Each row of a before or after table is a point. The points were changed in one or more steps. Then noise was added and the rows were shuffled. The steps act on columns, c1 being the first. Write out the steps. A step turns or swaps two columns, mirrors them in a line or flattens them onto one, adds a multiple of one to another, or multiplies or shifts one. Angles are multiples of 10 degrees, from the lower column toward the higher: turns from -170 to 170, lines from 10 to 170 but not 90. Use the fewest steps. Two steps may share a column if one is a turn and the other turns, adds or multiplies; they go together, in the order done. Otherwise the lowest column goes first.
In the rows, zero is written as 128.

Before (14 x 3):
[[131 130 150]
 [117 131 144]
 [113 134 130]
 [ 42 165  78]
 [104 152 105]
 [ 98 152 152]
 [135 135 151]
 [113 112 114]
 [134 160 125]
 [116 118 130]
 [ 85 135 113]
 [ 97 111 126]
 [ 75  83  86]
 [118 156 142]]
After (14 x 3):
[[161 156 142]
 [121 132 144]
 [134 130 150]
 [134 152 152]
 [ 71 111 126]
 [  7  83  85]
 [122 133 131]
 [146 136 151]
 [182 160 125]
 [101 118 131]
 [ 95 135 113]
 [ 97 165  77]
 [140 153 106]
 [ 89 112 114]]
Steps: add 1.5 times c2 to c1

Before (10 x 9):
[[195  92 179 148 136 135 151 186 190]
 [157 133 115 150 154 124 129 115 111]
 [128 107  79 152  97  97 114 147 111]
 [138 145 146 159 121 182  57 135  73]
 [167  98 152 179 122  94 121 145 120]
 [ 86 177 131 114 140  89  98 127 125]
 [114 148 116 142  60 111 121 122  81]
 [134 161 118 148 158 125 123 178  81]
 [111 144 136 193 156 119 136 120 169]
 [116  72 176 119 169 125 158 148 117]]
After (10 x 9):
[[ 76 147 118 145 195 112 124 137 116]
 [116 107  85 152 157  94 139 144 143]
 [215  96 179 148 118 135 113 174 169]
 [ 83 143 142 156 148 180 197 163 122]
 [105 179 131 117 126  86 162  96 140]
 [145  91 151 177 139  93 133 174 132]
 [128 137 112 147 102 127 129 159 104]
 [113  71 176 121  83 124 106 128 149]
 [154 144 138 192 102 117 125  93 131]
 [ 91 158 117 151  99 122 136 169 169]]
Steps: turn c1 and c9 by -60 degrees; turn c8 and c9 by 70 degrees; turn c5 and c7 by 170 degrees

Before (8 x 18):
[[161 153 112 155 152 168 172 187 113 157  95 168 159 123 128 185 101  91]
 [114 116 167 109 101 170 156 132 124 125 148  80  92 129 130  43 151 143]
 [131 119 119 137 110 172 135 120 118 143 177 113  98 113 119 104 137 143]
 [136  97 123 126 113 117 133 135 124 113 127 110 106 144 121 116 202 178]
 [138 193  80 121 134 182 130 132  94 132 118  98 172 164 170 128  83  94]
 [155 181  97 158 163 152 136 141 117 146 118 143 119 143 159 106 124  75]
 [177  48 125 168 104 159 117 113 151 109 104   7 148 144 111 139 136 134]
 [162 105 123 158 101 116 136 119 127 152 130 128 135 147 123  97 136 168]]
After (8 x 18):
[[105 162 100 154 152 169 174 186 112 156  93 161 159 124 128 186 100  90]
 [142 191 178 122 132 183 133 131  95 132 118 155 172 164 171 129  83  96]
 [124 123 144 136 110 172 134 119 119 142 178 127  99 113 119 104 137 144]
 [137 114 149 109 100 169 157 134 124 127 148  71  92 129 130  43 151 141]
 [119 189 130 157 164 151 135 141 116 146 119 161 120 144 159 106 123  74]
 [ 53  69 236 167 103 159 116 113 151 108 105  68 146 143 109 138 136 135]
 [109 103 147 126 114 115 133 134 125 112 125 124 106 145 121 115 201 177]
 [ 87 117 128 159 102 115 136 116 127 153 130 130 136 146 123  97 137 167]]
Steps: mirror c1 and c2 in the line at 80 degrees; mirror c3 and c12 in the line at 120 degrees

Before (11 x 32):
[[146 124  88 128 123  98 137 131 128  78 155 115 138 157 154 110 128 153
  190 121  83 131 165 123 167 127 123  79 129 136 127 114]
 [153 150 130 112  99  60 161 157 158 105 140 174  89 168 161  76 128 115
   83 135 156 168 127  61 168  85 104 127 159 106 113 147]
 [ 93 148  85 167 139 138 136  94 115 159 137  40 120 132 162  92 128 119
  120 129 157  99 106 151  84 106 161 153 174 191 154 134]
 [148 135  95 134  99 132 144 149 146 104 122 125 141 132 126  90 107 164
  166 160 127 128 115 140 137  78 136  79  94 123 105  77]
 [127 144  83 148 118 149  99 118 121 145  78 114 156 124 111  98  88 174
  134 103 108 106 122 109 100 171 162  76  77 156 136 130]
 [149 183 114 123 115  91 158 168 125  25 140 135 126 162 162 122 153 161
  121 125 166 182 124  72 146  94  97 106 157  74 103 118]
 [146 171 131  77 116  96 137 163 128 103 146 149  88 177 113 105 166 149
  143 101 158 168 108  82 149  67  74 158 131 117  95 159]
 [102 137  80 152 123 154  73 110 121 130  89 125 159 110 119 116 105  92
  103 144 106 103 118 167  83 113 125 123  90 153 166 174]
 [ 75 100  96 167 124 130 134  84 100 140 103  70 143 122  80 100  83 103
   81 100 110 110  68 179  94 123 159 105 130 155 131 179]
 [ 77 106  93 134 157 149 153  78  92 141 139 109 111  88 130  83 107  78
  105 101 160  79  94 152  58 141 125 148 139 156 144 131]
 [176 151 127  92 115  99 149 136 171  72 131 181  93 197 119 150 140 154
   81 100 149 153 161  76 134  51 101 131 162  98  89 123]]
After (11 x 32):
[[ 80 104 166 167 112 131 135  82 100 143 102  70 145 125  78  99  39 102
  126 108  79 114  71 179  93 122 163 104 128 155 131 178]
 [147 172 152  76 155  98 135 163 129 102 147 151  89 175 113 104 125 148
  105 143 151 169 110  90 151  67  72 157 131 116  95 162]
 [ 78 105 165 134  92 152 153  74  91 146 141 107 110  90 129  85  66  80
   89 105 114  81  91 141  55 142 124 150 139 158 145 132]
 [ 94 149 139 166 112 138 134  95 113 161 140  40 124 132 162  92  91 118
   96  90 132 100 108 147  85 108 163 152 176 193 154 132]
 [102 136 128 151 119 151  71 110 121 130  88 128 161 109 118 115  67  90
  135  72  97 108 118 166  84 115 126 125  91 153 167 172]
 [150 151 121 110 174  57 163 158 160 108 141 174  90 170 161  79  90 115
   86 127  98 170 126  73 168  85 106 127 163 107 114 148]
 [130 145 165 149 148 146  96 121 119 143  77 111 157 127 110 100  51 175
  151  96 129 105 121 113  99 170 160  74  78 156 139 130]
 [147 125 147 126 136  98 133 129 128  74 155 114 137 155 151 110  89 151
  194  91 170 130 162 126 170 126 125  78 129 140 129 113]
 [175 150 154  93 158 102 151 133 173  70 129 184  92 200 119 149 101 150
   94 137  90 154 161  82 136  53 101 133 162 100  90 122]
 [150 184 138 125 159  90 158 165 123  27 138 137 125 160 160 122 113 162
   91 115 133 183 126  84 148  95  96 104 158  75 102 119]
 [148 135 110 135 154 132 146 148 144 104 120 127 141 136 129  90  66 163
  144  85 166 126 116 149 135  77 133  77  94 120 106  77]]
Steps: turn c3 and c20 by 110 degrees; mirror c5 and c24 in the line at 100 degrees; shift c17 by -40; turn c19 and c21 by 70 degrees
